Every row gives one point. Two turns around zero, p and q, are shown by what they do to some points. Where does a point land after both, in the order given? Backwards means that the second turn is done in reverse. Each puzzle has new turns, and all numbers are rounded.

Turn p:
[ 8 -6] -> [ 9 -4]
[-26  34] -> [-33  27]
[-4 20] -> [-9 18]
[-48 -33] -> [-39 -44]
[ 70 -15] -> [72  2]
Turn q:
[  7 -32] -> [ 24 -22]
[36 22] -> [16 39]
[-69  -7] -> [-52 -46]
[27 18] -> [11 30]
Where do these land?
q, then p: [  5 -19] -> [18 -8]
p, then q: [-33   7] -> [-27 -21]
p, then q: [-39  31] -> [-49 -10]
p, then q: [ 67 -19] -> [58 39]

Turn p:
[-23  52  12  11] -> [-18  29  45 -17]
[  1 -32  21 -50] -> [ 19 -59  -3 -12]
[-33 -34 -43  18] -> [-49  -8 -32  30]
[-18 -28  41   6] -> [ 11 -29  26  35]
[  2  45 -60   2] -> [-37  45 -24 -41]
[70 -2 29 14] -> [ 73  22 -11   6]
Turn q:
[-60  -1 -28  20] -> [-62 -11  13  25]
[ 43 -11  62  12] -> [ 73 -14  21   1]
[-30  80 -32  30] -> [-47  73  30  26]
[ 19 -44   7 -16] -> [ 22 -36 -26 -12]
[ 29 -28  16   3] -> [ 35 -21 -14   3]
[-43 -15 -14 -41] -> [-45 -25  -2 -35]
[ 42  19 -11  -8] -> [ 25  33 -23  -9]
Where do these land?
p, then q: [ 46 -24  49  29] -> [ 59  27 -20  36]
q, then p: [-39 -33 -35   9] -> [-47 -16  -5  37]
p, then q: [ 36 -34  -7 -23] -> [  3   0 -55   6]
p, then q backwards: [-30  79  35 -39] -> [-44  43  60 -50]
p, then q backwards: [-3 -4 -5 39] -> [  3  18 -19  30]
p, then q: [-10  17 -36 -15] -> [-36  -1   2 -25]
